Each row of a before or after table is a point. The points were changed in one or more steps. Then noise was added and the rows were shuffled. The steps act on columns, c1 being the first. Write out the steps. A step turns or swaps two columns, mirrors them in a line or flattens them onto one, adds a multiple of one to another, or multiplies or shifts one. Angles are multiples of 10 degrees, from the lower column toward the higher: turns from -170 to 170, lines from 10 to 170 but not 90. Use the fewest steps. Two steps may share a column if one is a turn and the other turns, adds or multiplies; they go together, in the order done. Otherwise the lowest column goes first.
In the rows, zero is written as 128.

Before (9 x 3):
[[146 110 128]
 [145 109 132]
 [117 100 142]
 [139 126 116]
 [152 121 143]
 [ 85 120 144]
 [144 101 128]
 [ 85 122 118]
 [137 147 168]]
After, 9 rows:
[[ 20 132 132]
 [169 112 139]
 [ 21 116 139]
 [ 98 102 146]
 [160 132 122]
 [189 121 140]
 [169 110 140]
 [172 119 136]
 [151 124 135]]
Steps: multiply c1 by 2.5; flatten c2 and c3 onto the line at 140 degrees

Before, 9 rows:
[[124 135 123 146  71  96]
 [ 79 102 125 193 177 192]
 [154  91 123 142 113 113]
 [121 156  96 154 132 133]
 [119 123 166 174 170 159]
 [104 152  77  77 133 109]
 [119  88 136 151 133  86]
 [110 114 142 143 100 112]
 [150 123 152 121  76 122]]
After (9 x 6):
[[125 135 141 147  71 158]
 [153  88 136 142 109 141]
 [120  90 122 153 133 166]
 [111 116 118 145 102 147]
 [122 156 160 156 135 117]
 [103 149 183  83 132 138]
 [ 77 103 117 192 179  67]
 [150 125 108 124  74 138]
 [118 123  84 175 170 105]]
Steps: turn c3 and c6 by 170 degrees

Before (11 x 9):
[[101 113  96 147  85  97 149 141 112]
 [167 174 134 127 124 166 144  73 149]
 [157 101 131 124 103 112 138  96 174]
 [140 139 105 103 133 108 123  94  89]
 [113 145  93 108 174  93 181  77 162]
 [113 150 162 101 146 140 104 124 138]
 [124 125 164 167 114 135 187  70  96]
 [ 70  86 112 124 112 179  92 129  95]
 [112 120 115  85  91  50 162  88 143]
 [136 125 164 100 139 151 130 140 149]
 [147 143 164 179 123 113 131 122 181]]
After, 11 rows:
[[125 124 119 168 127 131 185 184 212]
 [168 177 108 130 128 158 146 181 120]
 [159 101  88 124 128 116 136 158 105]
 [141 140 183 108 126 113 123 158 107]
 [100 112 152 148 128 108 149 114 119]
 [151 143  37 179 127 117 128 139 177]
 [ 68  85 168 124 127 162  94 125 128]
 [112 144 123 109 128 101 182 179  61]
 [111 120 143  85 131  78 158 169  71]
 [114 149 115 100 127 137 107 134 127]
 [135 126 108 100 129 142 128 117 125]]
Steps: add 1 times c4 to c3; turn c3 and c9 by 120 degrees; multiply c5 by 0; multiply c6 by 0.7; multiply c8 by -1

Before:
[[157 233 221 130 162 112 125 110 107 102 123 132]
 [117 189  92 135 162 100 124  94  94 154 100 141]
 [120  93 109 138 153 122  91 135 111  90 104 139]
 [130  85 109 173 124 147 133 142 102 125 127 104]
 [146  93 107 146 142 107 109 109 107 187 115 149]
 [133  82 138 121 129 116 135 112  95 105  95  87]
 [117  86 110 141 162 123  92 102 129 124 122  73]
 [123  92  99 146 121 113 138  98 163 108  80 141]
 [133 108  99 120  84 126 122 190 155 112  86 111]
 [110  96 125 115 149 188 120  97 105 120 119 119]
 [185 114 102 128  58 137 127 110 134 101 117 139]
 [166  73 103 124 157 169 139 135 124  99 103  80]]
After, 12 rows:
[[ 90  70 104 125 141 116 158 137 152 118 104  81]
 [126  82 106 147 155  95 142 139 115 126 124 101]
 [103  79 139 125 160  65 142 123 119 130  99  84]
 [153 190  91 131 175  47 112 119 149 128 103 131]
 [ 93 110  98 124  99  86 124 124  65 101 116 134]
 [180  90 108 136 151  57  67 117 130  95 115 151]
 [ 98 229 218 127 160  59 121 118 158 121 128 136]
 [110  96  99 134 100  63 160 119 135 149  80 147]
 [111 103  99 128  84  79 107 153 101 130  85 110]
 [101  92 109 136 156  67  22 128 144 147 101 144]
 [128  94 122 121 159 139 111 111 141 143 123 121]
 [122  87 110 133 143  73  19 120 163 138 126  75]]
Steps: multiply c1 by 0.7; turn c1 and c10 by -110 degrees; multiply c4 by 0.4; turn c5 and c9 by 70 degrees; shift c6 by -50; multiply c7 by 3; multiply c8 by 0.4

Before:
[[138  88 138 143 160 149 138  97  61 137  91 104 133 130  86 144 100 111]
 [113 112 185 144 108 146 110  98 140 146 167 153  90 130 109  71 172 110]
 [108 161 160 134 154 133 136  86 179 143 164 115 119 159 123  91 180 117]
 [119  93 159 135 127 103 149 130 118 140  76 111 119 135  98 121 106  98]
 [159 124 159 106 140 128 103 100 170 165 155 122  95 126 119 112 162 108]
 [121 105 133 111 107 188 151 138 147  81  98  59 155 115 146  80  96 157]
 [ 93 101 111 110 124 142 106 115 161  72 107  88 150 115 130  78 157 173]
 [112  90 154 116 135 126 155 145  76 133 126  97 157 119  73 162 113 129]
 [122 124 122 113 126 142 134 144 130  62 123  62 104 130 123  62 145 172]
 [138 110 190 146 164 145 111 123 187  99 155 135 106 131 121  80 184 121]
 [106  89 127  91 148 148 140 120 155  85 137 100 122 164 138  91 117 193]
 [119 119 136 104 143 119 119 117 143  70 139  82 158 121 149  58  99 165]
 [122  79 128  81 150 133 161 120  79 122 111 109 151 145  78 124 119  78]
 [ 93 116 155 101 140 156 113 147  65 118  83 107 131 136  92 149  95  97]]
After, 14 rows:
[[ 89 118 156 149 161 157 109 104  65 118  93 151 128 136 206 147 137  92]
 [119 123 122 146 126 143 133 112 130  63 119 197 104 131 135  64 111 137]
 [112  90 156 147 135 129 156 117  72 134 132 161 158 121 235 159 105 130]
 [138  86 136  97 175 152 139 143  58 139 111 153 136 131 217 141 124 117]
 [121 103 134 137 123 191 151 109 148  83  94 198 157 117 108  82 173 135]
 [ 90 101 110 115 137 139 106 108 158  72 107 166 148 113 113  77 102 143]
 [113 110 186 100  95 142 111 143 140 148 155 105  93 132 150  73  74 121]
 [123  80 131 118 154 133 163  82  78 123 124 151 151 144 223 122 103  78]
 [109 160 156  86 131 133 136 134 180 145 174 142 123 158 123  90  76 125]
 [108  89 125 116 143 148 141  91 154  85 144 156 120 166 114  94 145 171]
 [158 124 158 102 122 127 103 104 167 163 156 134  95 124 133 114  90 130]
 [137 112 189 124 146 146 109 144 186  96 171 118 104 132 121  82  70 103]
 [118 120 138 117 137 119 116 105 145  70 144 177 155 122  98  60 171 137]
 [122  93 160 131 154 103 151 135 118 144  79 147 120 136 191 119 129 107]]
Steps: swap c4 and c8; turn c5 and c11 by 30 degrees; add 0.5 times c10 to c18; multiply c12 by -1; multiply c15 by 2; turn c15 and c17 by 160 degrees

Before:
[[147 127 150 144 126 122 140  93  93  90 121 125 132 128 102 164 124 115
  106 182 121 117  96 123]
 [113 117  93 167 142 141 129 113 120 147 149 144 120 135 134 143 140 127
  144 131 142 135  91 115]
 [139 178 120 149 178 128 177 133 131 122 130 143 120 124 107 121 122 128
  164 135  92  90 132 116]
 [139 139 128 146 136 119  82 109 122 133  85 129 171 152 165 142 151  93
  116 104 125 151  91 123]
 [148 135 162  86 149 152 108 125 159 142 151 119 176 135 119 125 176 111
  127 160 130 118  79  89]
 [119 109 130 153 138 130 123 162 138 145 116 122 172 129 134  98 129 133
  160 166 125  65 123 128]
 [119 118 126 113 110 124 100 117 140 126 123 173 121  92 109 172 120  88
  158 122 143 178 121 106]
 [129 156 119 125 111  94 146  95 110 125  98 151 128 162 129 149  72 135
  122 119 157  88 122 125]
 [124 135 136 117 173 134 171 133  94  79  92 104  93 120 122 184 149  90
  179 117 127 147  99 132]
 [122 114 113 125 136 141 162 125 153 123 137  83 101 112 133 137 123 120
  145 161 130 108  83 153]
 [130 132 182 115 114 121 126 132 132 141 128 106 104 128 114 145 128 133
  163 133 136 157  70 132]
 [137  92 152  99 103 120  81 138 132 101 115 136 144 107 116 124 110  71
  205 141  99 133  90 118]]
After (12 x 24):
[[113 127  93 103 146 141 129 114 121 103 149 157 120 134 135 143 141 117
  123 130 141 135 102  95]
 [125  90 135 196 159 134 170 133  95 145  92 171  92 120 121 184 150 136
   59 117 128 147 151 138]
 [122 121 113 171 134 142 162 125 153 125 137 160 101 111 133 137 123 114
  110 161 131 108 123 191]
 [130 133 181 165 118 121 127 133 132  99 127 143 104 129 113 145 128 132
  104 133 136 157 106 139]
 [137  71 152 137  95 120  82 138 132 113 115  99 145 107 116 124 110  92
   49 141  99 133  66 103]
 [147 114 150 148 114 121 140  93  94 172 121 166 132 129 101 164 124 127
  127 182 121 118  90 117]
 [139 129 121  97 177 127 178 133 130 116 130 130 121 124 107 122 122 178
   95 136  92  91 145  97]
 [119  87 126 137 110 124 101 117 140 114 122 115 121  92 110 171 120 117
  102 122 143 178 132  73]
 [148 110 162 160 154 151 109 124 159 116 151 100 175 135 119 126 176 135
  136 159 129 118   7  30]
 [120 135 132  94 144 130 123 161 137  97 115 132 173 130 134  98 129 109
  107 166 125  65  57 128]
 [129 135 120 129 110  94 146  95 110 134  98 125 128 162 128 148  73 155
  133 119 157  89 121 119]
 [139  94 127 127 138 119  81 109 121 129  85 150 171 152 165 141 151 139
  140 104 125 151  27 116]]
Steps: swap c2 and c18; add -1 times c16 to c12; turn c4 and c12 by 130 degrees; add 0.3 times c10 to c5; turn c10 and c19 by 150 degrees; add -1.5 times c13 to c23; multiply c24 by 2.5

Before:
[[123 150 184  57 155 155 122 117 129 153 114 136 135  69  83 121 145 154
  157 132 182 100 151 162 149 109 212 131  94 120 163 138]
 [125 100 141 108  91 173  84  98  86 111  73 155 154  98 171  92 105 120
  141  79 117 123 123 131 178 120 165 132 134 137  84  89]
 [112 123 142 109 122 128 127 126 112 134 136  95 173 127 122 146 159 155
  108 118 173  36 130 142 168 147 122 139 189 100 100  94]
 [126  99 115 101  88  98 127 111 113 153 120 107 136 102  65 112 145 135
  133 128 163  76 142 150 145 184 114 135 153  78  86 112]
 [ 49  82  94 144 133 132 107 105 100 136 107 174 103 171 145 107 196 130
  205 118  89 109  66 160 106 157 138 101 161  87  59 100]
 [138  88 170  83 104 118 110 135 175 138 104 162 144 166 122 131 109 111
  158 106 123 140 126 123 141 177  90 101 123 143 159 116]
 [ 72 127 104 180 117  98 117 113 166  89 103 127 137 133 114 160 137 117
  128 134  60 146 157 159 138 139 164  95 105 130 113 118]
 [ 92 148 143 130  85 186 138 147 139 168 173 146 106 145 128 154 182 112
  154  83 108 145 145 156 120 113 144 134 112 107 107 140]
 [130 127 149 158  95 130  83 132 132  77 128 144  95 127 127 200 111 165
  153 129 104 158 112 165 229 109 171 147 109 125 123  93]
 [118 134 134 158 112  58 147 123 128 168 184 169 123 136 146 179 180  73
  100 123 113 110 135 114 148 134 155 157 117 117 101 114]
 [132 108 103 112 113 161 131 138 107 159 111 131 134 168 108  86 150  95
  126 145 107 124 125 143 105  91 185  74 135 186  96 137]
 [105 110 136  98  45 106 125 138  91 125 151 131 151 133 137  87 193 120
   76 154  89  94 172 152 114 132 177 145 108 100 132 118]]
After:
[[137  86 170  82 102 132 107 136 176 140 163 139 101 111 119 136 109 111
  158 109 121 153 106 125 141 174  92 104 124 127 155 117]
 [127 107 100 113 115  74 132 135 108 161 134 121 108 109 109 109 147  99
  127 142 108 145 101 143 103  91 186  80 134 127  99 137]
 [105 114 132  95  44 100 128 135  91 127  86 140 108  94 139 165 196 120
   81 153  89 138 159 145 116 135 174 145 104 128 129 119]
 [ 91 150 138 133  91 129 138 147 138 167 127 170 145 102 125  62 186 110
  155  82 110  98 120 159 121 115 144 133 115 123 105 143]
 [132 129 153 158  96 196  83 130 130  78 157 141 164 134 128 104 108 163
  152 131 108 116 107 166 232 109 168 147 116 130 118  88]
 [124  99 111 103  88 117 128 113 112 154  87 107 128 139  69 157 148 133
  132 122 158 156 157 155 148 183 115 131 156 126  89 116]
 [124 151 187  57 153 109 119 117 134 151 113 122 142 150  85 106 146 156
  157 132 180 164 188 160 151 106 214 136  93 130 160 142]
 [126 103 138 105  90  82  83  98  85 111 159 111 113 155 173 100 103 122
  144  79 120 174 150 132 179 124 170 132 135 131  84  90]
 [ 49  78  96 147 129 105 107 103  99 133 137 145 141 145 138 129 196 131
  211 116  91 174  48 162 107 154 140 104 164 127  61 103]
 [ 73 124 107 181 118 170 120 112 165  88 154 112 118 106 111 141 135 115
  129 135  59 136 145 156 134 145 167  94 107 127 113 118]
 [121 140 133 153 110 199 148 126 131 171 109 193 130 116 147 179 186  74
   99 128 114 127 121 113 149 135 157 151 116 126 101 110]
 [117 122 142 112 125 144 127 132 112 137  38 107  83 139 119 126 158 157
  110 121 172 164 137 143 173 145 122 143 191 129 100  96]]
Steps: turn c6 and c16 by -110 degrees; turn c11 and c12 by 40 degrees; turn c11 and c22 by -130 degrees; turn c13 and c14 by 160 degrees; turn c14 and c23 by 50 degrees; multiply c30 by 0
